Each row is a point. Examples show where two turns around zero, p and q, send a point. Write where each new point lands after one turn and then the other. Backwards means that the second turn is done in reverse. Each puzzle has new turns, and all numbers are rounded.

Turn p:
[-51   6] => [-51  -4]
[23  9] => [21 13]
[ 14 -39] => [ 21 -36]
[13 25] => [ 8 27]
Turn q:
[  1 -39] => [-33 -20]
[-22  43] => [27 40]
[21 -3] => [  8 -20]
Where do these land?
q, then p: [-32  33] => [ 4 46]
p, then q backwards: [-25  -9] => [  1 -27]
q, then p backwards: [37 -1] => [ 11 -35]
q, then p: [-25 -13] => [-26  11]
q, then p backwards: [ 46 -10] => [  5 -47]

Turn p:
[ -2 -46 -14  12] => [  2 -17 -46  10]
[ 15 -74 -14 -18] => [  2 -53 -57 -14]
[ 19  33  -3 -11] => [ 18   8  30 -16]
[ 16  30 -15 -17] => [ 19  12  22 -27]
[-29  32  51  -8] => [-46   8  47  15]
[-36  15   7   1] => [-30  25   6   4]
[ 17   9 -12  41] => [34 15 -2 28]
Turn q:
[-24 -23 -32  20] => [-11 -29 -38 -12]
[ 35  31 -11  25] => [  1  27 -17  44]
[-16 -47  49  23] => [-22 -58  39   6]
[-40 -12  -5  24] => [-36 -25 -15 -15]
[27 44 -3 -9] => [ 9 48  1 19]
[ 11  17   2 -46] => [ 28  32  17 -20]
[  7  -9  -1 -38] => [ 30   5  12 -22]
Where do these land?
q, then p backwards: [  4  -6  19 -12] => [13 17 10 -5]
p, then q backwards: [ 30   5 -34 -15] => [  1 -17 -20 -40]
q, then p: [-83 -18 -20  14] => [-51   5 -45 -56]
p, then q: [-26  41  -5  -5] => [-23  37  22  -8]
q, then p: [28  9 -4  6] => [22  9  6 18]
p, then q: [ 29 -16 -17  23] => [ 26  -6 -17  30]
q, then p: [ 19 -15  60 -10] => [-21 -37  24  43]

Turn p:
[ -4 -60  37 -21  24 -27] => [-19 -69  38  -2  10  -7]
[-12  16 -31  -8  -6 -16] => [-14  18 -24  -1  18 -17]
[-18  -9 -79  25  33  23] => [-14   3 -69  51  21  29]
[ 31   4  10  -9 -18   8] => [ 20  -2  -2 -29 -18   0]
[-31   7   8  -2 -29  30] => [-29  28   9  -1 -30  12]
[ 24  16  55 -24  24 -23] => [ 29 -12  53 -32  27  -3]
[  9  26   0  38 -27   5] => [ 26  33  -5  13 -27 -14]
Turn q:
[ 12 -14  -2  41  24  10] => [  1  -1 -22  41  14  18]
[  6  43 -29 -21  38 -28] => [ 32  25 -26 -17  21 -49]
[ 11   9  71 -29  -2 -30] => [-28  24  62  12  -3 -40]
[-21 -13   8  17  -8  -2] => [-25  -4  -9   6 -13  10]
[ -2   5 -24   5  -6   7] => [ 15  -6 -17  -9  -6   9]
[-24 -49   4  31 -19  -6] => [-42 -37 -14  19 -18  21]
[ 39 -13 -59  37   8  -6] => [ 49 -38 -43  30   5   5]
[-23  51  18 -53 -39  36] => [  9  43  42 -68 -24  15]
[  2 -20  13 -28   4  18] => [-11  -8  25 -14  24  10]
Where do these land?
p, then q: [ 42  -3  -5  16 -41  36] => [ 42 -31  24 -23 -32  11]
p, then q backwards: [ -3 -16   1 -39  35 -24] => [  0 -44  -7 -33  21   7]
p, then q: [ 26   5   5  42 -40  23] => [ 39 -17  21   3 -48   3]
p, then q: [-25  61 -24 -37  -9  26] => [ 24  60 -15 -51  10  -5]
q, then p: [ -6 -32 -31  29  -6 -32] => [-21 -28 -37  27 -16 -20]
q, then p backwards: [-33 -32  12 -28 -10 -38] => [-22 -36   5 -36 -27 -27]
q, then p: [ -1 -26  25  33  22   3] => [-2 14  3 50 -6 12]
p, then q: [ 29  59  19 -17  26   0] => [ 35  36  33   3  43 -14]
p, then q backwards: [-28 -16  -2  -1  23   7] => [ -1 -31  19  13   7   9]

Turn p:
[-14 -10  27   0  -5  13 -27  22  12] => [-14 -16  26  32  -2   1  -7  20   0]
[  8 -26 -15  19   8  -4 -36  29 -14] => [ 16   2  -9  33 -10 -16 -22  18 -34]
[ 26  25  31  30 -39 -43  -4  17  36] => [ -7 -17  15  22  15 -72  25 -21  25]
[ 12  18 -30 -33 -19  50  40  -4   0] => [ 39  19  14 -43 -12  29  -4   8  44]
[ 14  -2  55  27 -43 -49  40  29   7] => [-13 -24  15   5 -19 -63  73  -4   8]
[  0 -53 -14   3  58 -10 -41  10  25] => [ 10 -51 -24  29  16  16 -40   8 -51]
[ 15  51  -4  -2  21  26  19 -44 -38] => [  0  57  17 -40  17  28   3 -39  -5]
[ 23  11   6 -30 -21  14  11 -43 -19] => [-16  20  18 -56  -9  -2 -14  -8  12]
[-47 -45  -6  55  10 -17 -21   7  23] => [-16 -33 -39  68 -27   8  -4 -14 -14]
[-28  28 -11 -34  17  18  39  -9 -12] => [  2  20  -6 -30  16  50  24   9  21]
[-10   5 -37 -34  11   1 -20 -13 -19] => [ -3  24 -26 -18  16  19 -32  22  -3]
Turn q:
[-17  34 -36   8  40  50  32 -41  16] => [-15  23 -14 -29  30  66  53   2  -1]
[-22   5  46 -38 -31  -3 -16  29 -39] => [-18  22  27  22  20 -38 -57  23  -2]
[-27  23   5  25   7 -44 -20  -3 -12] => [ 15   6 -41  36  20 -15  -8 -12  19]
[ 53 -18  43  32  42  10  16  -4   4] => [ 46 -48  42 -19  27  -1  23 -18   5]
[ -3 -10 -34 -10 -10 -30  13  26 -22] => [ 10   7 -33  -3 -20 -21 -13  17 -34]
[-13 -15 -37 -40 -37  15  25 -34  37] => [-53  34  -2 -38 -44   8  16 -18 -10]
[ 43  36 -19   4   6  32  12   4  17] => [ 23   8  16 -25 -13  27  34  34  19]
[  6 -14   8 -37  30  18 -33 -27 -25] => [  6   5  19 -14  14  41 -49 -21  -4]
[-24 -32 -43  24 -29   0  -2  10  26] => [-34 -17 -26  22 -45   1  23  -4 -21]
[ 10  10  35  -1 -50 -20 -11  20 -43] => [ 19  26  28  38  -4 -49 -28  14  -2]
[ -6 -17  33  32  33 -29 -16  18  41] => [  1 -65 -16   8  17 -19   5 -19  34]
Where do these land?
p, then q: [-13 -18   0   5  19  14   5  27 -24] => [ 14   5  23  15   1  -3  12  29 -21]
q, then p: [-60   7 -47  20 -47  44 -10  -3 -38] => [ 12  75   3  56 -25  25  36 -18  13]
q, then p: [  1  25  63  11  24 -25  41 -18  42] => [ -7 -65 -30 -37  45  18  19 -20  -6]
p, then q: [  0  17 -23 -39   0   5  18  31  -6] => [ 10 -20   4 -35  -5  -1   0  42   9]
p, then q: [ -4  -6 -14  -9   3  10 -32  19  27] => [ 12 -41   0  20 -10  12  -5   3   9]
p, then q: [ 19  -8  -4  -5  15  -9  10 -20  33] => [ -2 -10   3 -19 -11  16 -19 -32 -12]
q, then p: [ -2 -27  -9 -34 -40  27 -61  43 -20] => [-29  19  28  72 -29 -31 -18  30   2]
q, then p backwards: [ 33  14   9  52   1 -36  33  -2  12] => [ 27  12  -5  25 -11 -27  50  39  16]
q, then p: [ 34 -20  38 -16   5  -8  59 -24  26] => [-42 -29  -2 -65  24   1  23  12  -7]
p, then q backwards: [ -3 -26  -5  -6  23 -24 -11  -1   2] => [-20 -20 -15   2  19  -6   5  22  -8]
p, then q: [ 47  20  26  15  40   6 -15 -31   8] => [ 22  14  17  -3  42  18 -32 -48   4]
q, then p backwards: [-52  23 -35   5 -44  -4 -36 -19 -63] => [-46  15 -37  49  11  10 -58  11 -47]

Turn p:
[-27  -4  40  -1 -16 -11  31 -13  -4  33   3  -3] => [ 28   0  33 -25   9  11   5 -10 -36  22  -4 -19]
[  3 -16 -15 -12  22   0  14  52 -25   0  10  52] => [ 15 -38 -14   4  13  40  39  20  38   0  19  11]
[-25  17  -6  23 -40  37 -28 -16  23  33  24 -23] => [-24  -5  30  26 -11 -28  -7 -28 -36 -26  16 -46]
[ 62 -19   6  12   6 -37 -29 -35  12 -25  30  52] => [-23  32  -9   0  38  32 -22  -1  -2 -29  40  72]
[ 16 -59  11   5 -48  -1  26  41  16 -32 -10  -9] => [ 44   5   3 -55  10 -31   3  -7  44 -37  23  -4]
[ 2 32 14 41  5 -9 27 13 28 19 -5 -5] => [ 24  33   7  25  -1   0  18 -41  -1  24   4 -11]
[ -4  32 -87 -24   9  40 -16 -14 -92  33  -9 -15] => [ -27 -112  -33   48  -42    6  -29    1  -12    4  -43    2]
[-32   5  -7  45  20  -1  12   1  10 -53  -1 -29] => [ -7  30 -39   1  26 -35  29 -18   6  -5 -39 -16]
[-12  25 -17 -13 -17  -8 -36  -9 -14 -12 -16   7] => [-47 -18   1  -5 -18 -16   1  -2  -1  12  -1  16]
[ -1  33  72   2  -7   9 -32 -30  14  17   1 -44] => [ -5  39  53  19   6 -45 -24  16 -46  30  -2  -7]
[-15 -38 -24  51 -20   6 -48  26  20  27 -16  -6] => [-32  -8  31   9  23  -9 -15 -40  51 -27   8 -42]
[ 27  36  40  -9  41  18  -1 -32 -16   2  -7  24] => [  6  17  22  39  -3  17   6  31 -28  17 -22  49]
[  8 -19  -1 -16  21   4  50 -12   8 -36 -22  35] => [ 28  20 -19 -28 -15  32  28  14  10 -21 -27  31]
[-14   3  -4 -20  13 -32  15   7  28 -20  -3 -10] => [ -3  31 -29 -27 -10   5   7   8   7  21   4 -12]
[ 15 -28 -22 -84  12 -17  15  22 -10  15  21 -26] => [ 24 -28 -37 -28 -25  22 -41  57   7  15  28 -21]
Turn q:
[  6 -31 -23  -2   5  24 -29  10  -2  -3 -27   8] => [-15  14   0 -11  -9  13   8  48 -19   2   8  18]
[  8 -21   9  27 -36  31 -27 -17 -23  23 -32  57] => [  4  22  14   3 -46  12 -40  28 -48 -45   7  16]
[-15  46  21 -32  10   6 -24 -41  -1 -16 -37  18] => [-38  23 -15   3   2   1 -47  13  39 -29 -30 -17]
[ 12  34 -13  -4 -29   0 -28  -4  28  -5 -36 -35] => [-13  14   5 -19 -12  53   9   1  50 -14   4   1]
[-28  14 -36  22  36 -28   0  40 -44 -11   9 -21] => [  9 -13 -27  62  14   8  21  17   6  47  24 -18]
[ 15 -11   2  42  38  20   8   8 -34  30  11 -32] => [ 16  25   3   5  25   7  -3  -7 -38  35  48 -26]
[-19  28 -43   3  25  -6  49 -21   2 -12  38  15] => [  9 -29   0  41  61  -9  19 -12  -7 -19 -25 -19]
[ 13   5  36  13 -41 -17 -11  20  27 -41  37  26] => [  2 -49  20 -10 -42 -39   5 -16  27 -30  22   7]
[ -5 -17  49  -6 -42  45  13 -17  10 -20   0  12] => [-43  -4  33 -28 -36 -18 -13 -27 -24 -24 -12  -2]
[ 47 -20 -12 -12   0  -7  -1  18 -45   2 -31   0] => [ 21   3 -39 -24 -27  19   4  33 -26  15   2 -25]
[-35 -42  -5  19  32 -33  55 -40 -10  12  36  -7] => [ 32 -27  32  25  50 -20 -18 -22 -36  47 -34   1]
[ 23 -34  54 -22 -37  19  48  36  21  45 -36  -6] => [ 16  53  11 -51 -59 -15  31 -43 -30   9 -30   2]
[-16  -5 -32 -37   0 -19 -20  -6  17  32  48 -23] => [  6 -17 -30  -5  43  10   7 -24  12  13   0  59]
[ -5  54  -9 -11  40 -37 -32  14  52 -37  18 -15] => [ -5 -13  -7   9  37 -21  18  12  95  -3  16   1]
Where do these land?
p, then q: [  1   5  54  -1   1  43  -8  -1  -4  41 -27  21] => [  4  25  21 -19 -50 -35 -19 -27  -4   7  20 -31]
p, then q: [-14 -16 -39  47  19  10 -20  10  21 -32 -59 -39] => [  0  17  47   5   8  38   2  18  74  -1 -41   6]
p, then q: [  7 -13 -14  38 -53   4   7  43  11  28  47  -2] => [  8 -58  20 -36  53 -11 -21 -16  -3  23  18  -8]
q, then p: [-27  41  33 -29  -2 -25  31 -27   7 -17  11 -15] => [-34  49  13 -17 -12   6 -34 -16   0  -2 -39 -15]
q, then p: [ -1  35 -12   7  30 -12   7 -39   5 -44  39  -9] => [ -6  45 -16   2  39  11 -23  25  23  -6 -25 -36]
q, then p backwards: [ 13 -53 -18   5  18  -9 -25   5  47  28 -28  -4] => [ 20 -10  66 -31  10 -16  16  -2  -2 -26 -22  24]
p, then q: [-55   7  17 -39  21 -15   4  20 -21  -8  37  41] => [ -6  22 -25  12  13 -20  51 -25 -56  33 -12  -4]
p, then q: [ 14 -13  48   6  32  -1  42  -6 -32   2   0  13] => [ 21  41 -21 -25  -5 -22   7  26 -22 -18  12 -37]
p, then q: [ 18  14  -5 -30  50 -31 -26 -38 -29  38 -48  10] => [-23  70   9  18 -38   6 -17  14 -22 -27  20  48]
q, then p: [  1 -15 -38  12  -4  54  21  21 -21 -26  38 -44] => [ 42 -39 -17  -6  33  23   9  16 -38  -9 -40 -38]
q, then p backwards: [-21  -3 -38 -25   5   6   6  10  25  16 -18  47] => [ 10   3  14  10  33  39   5 -22  -7 -49  -4  14]
q, then p: [ 30 -22 -11  16 -58 -23 -20 -32  -4   3  14  -4] => [  1 -17  27 -12   3  -5 -13  43   7 -57  16  24]
p, then q backwards: [ 34  32  25  -7 -57  -1 -19  32  -5 -31  -5 -16] => [ -3 -27  45  12  18  -7 -28  42  26  -2  42  22]
